Each row of a before or after table is a point. One or more steps were done to the points. Then noise was added and the rows were shuffled. The steps act on how far a point lies along the listed directions, d1 being the first. Name the steps. A step turns or swaps two directions, mirrors them in a line or flattens them onto one, adds a multiple of one to another, or multiplies one. Angles are multiples of 10 degrees, from the lower direction toward the higher: turns from -170 to 170, lines from 10 to 170 but not 90. Use the fewest steps. Two steps may share a direction if one is a turn and the other turns, adds or multiplies; they go together, in the order done. Otherwise the lowest direction goes first.

Directions:
(1): [-14  45]
(2): [45 14]
Before (8 x 2):
[[-41 -50]
 [ 10 -35]
 [-65 -32]
 [ -5  50]
 [ -1  12]
 [ 27   6]
 [-15   6]
 [-57   3]]
After (8 x 2):
[[-30  14]
 [ 43 -27]
 [ 13   9]
 [-12 -28]
 [-11  62]
 [  7  -7]
 [ 40  44]
 [ 14  73]]
Steps: turn d1 and d2 by 130 degrees

Directions:
(1): [ 32  54 -22   6]
(2): [-36   6 -26  49]
(3): [-46  32   0 -37]
Before (10 x 4):
[[-67  27   2  32]
 [-23  17 -30  35]
 [ 23 -27 -17  37]
 [ -5  -3 -14  51]
 [-14 -37  -9  70]
 [-32  -1  19 -28]
 [ 67 -17  33  -7]
 [ 21  19  26 -20]
 [-21  32  11 -61]
 [  0 -13  12 -33]]
After (10 x 4):
[[  7 -10  15 -43]
 [-77  34  -5  46]
 [ -3  37  11 -71]
 [-29  19 -35  51]
 [-32 -42 -14  81]
 [-35   8  17 -35]
 [ 26  15  25 -24]
 [-16 -11 -18  58]
 [ 71 -32  40 -27]
 [ 11 -27 -19  35]]
Steps: turn d1 and d3 by -10 degrees; multiply d2 by 1.3

Directions:
(1): [ 27 -27 -36   0 -17 -11  64 -50  17]
(2): [  0 -53   6 -40  43 -35 -37 -32 -11]
(3): [-56 -21  -6  60 -19 -48  -4  -5 -12]
(4): [ -3   2  36  44  48  23   1 -31  55]
(5): [  0   7  21 -28 -45 -39 -18   7  69]
Before (8 x 9):
[[-28  30  -8  25 -38  -2  -3  35  12]
 [ 24  25  11  -3 -22  11  26   7  28]
 [ 29  32  10 -52  -1   5 -52   9 -20]
 [  6  -9 -45 -24 -23  14  20  -3 -26]
 [-17 -12 -28   7 -13   2 -25  30 -95]
 [-28   4  21  49  25  11 -35   6 -24]
 [ 64   5   5  18  26  69  58 -32   1]
 [  5 -12 -10  -1  16 -22   0  13 -20]]
After (8 x 9):
[[-36 -14 -16  31 -20 -19 -32  24 -59]
 [  0 -10  -8   4  16 -28  -2  16  -7]
 [ 33  -8   4  70  44  65  60 -40 -17]
 [-36  10  33  55  19  -8 -42   4   5]
 [ -3 -11 -47  -9 -15  14  19  -9 -22]
 [ 27  23   2  -6 -17  20  32   7   5]
 [-20  34  -7   6 -48   0  -6  45  17]
 [ 30  28  -1 -43  11  14 -45   8 -49]]
Steps: add -0.5 times d5 to d4; turn d3 and d5 by 40 degrees

Directions:
(1): [-27  22  -3  22  41 -12 -73  66   6   9  -1  -4]
(2): [-11  27  38  50 -34 -33 -11 -16 -68  -5  -2  37]
Before (9 x 12):
[[-22  14  -6   8  23  -7 -36  25  17  -7   2 -13]
 [  2   6  -7   1  -5  10   6   0 -17   4   4  -2]
 [ 17 -17 -29 -51  -3  34  21 -24  35 -24  -3 -25]
 [  0  18  33  29 -37 -29  10 -26 -38 -24   0  33]
 [ 22 -38  -6 -29  15  10  34 -21  31 -12 -15 -19]
 [  3 -10  15 -44 -38  -3  47 -33  11  -5   8 -15]
 [-11 -16 -27 -37  34  23 -15  45  44  22  -4 -28]
 [ 29 -39   1 -43  10  38  54  -8  47  -9   9  -4]
 [-39  44   7  62  14 -35 -95  73 -63   1   6  23]]
After (9 x 12):
[[ 20 -36   1 -35  22  33  33  14  54  -8  11  -7]
 [-31  33   9  52  -5 -28 -64  43 -65   0  10  22]
 [-20  -9 -29 -36  47  18 -44  66  51  27  -2 -29]
 [-22  14 -10   9  27 -13 -36  27  18  -8  -1 -13]
 [ 10   9  34  25 -49 -22  35 -49 -38 -29   1  34]
 [  4  -7  12 -43 -34  -3  44 -32  11  -3   7 -16]
 [  5  -9 -27 -40  13  31  -5   0  36 -20   0 -23]
 [  5   3 -10   6  -4  14  11  -6 -17   7   2  -2]
 [ 18 -35  -5 -26  25   4  16  -6  35 -10 -13 -24]]
Steps: add -0.5 times d2 to d1
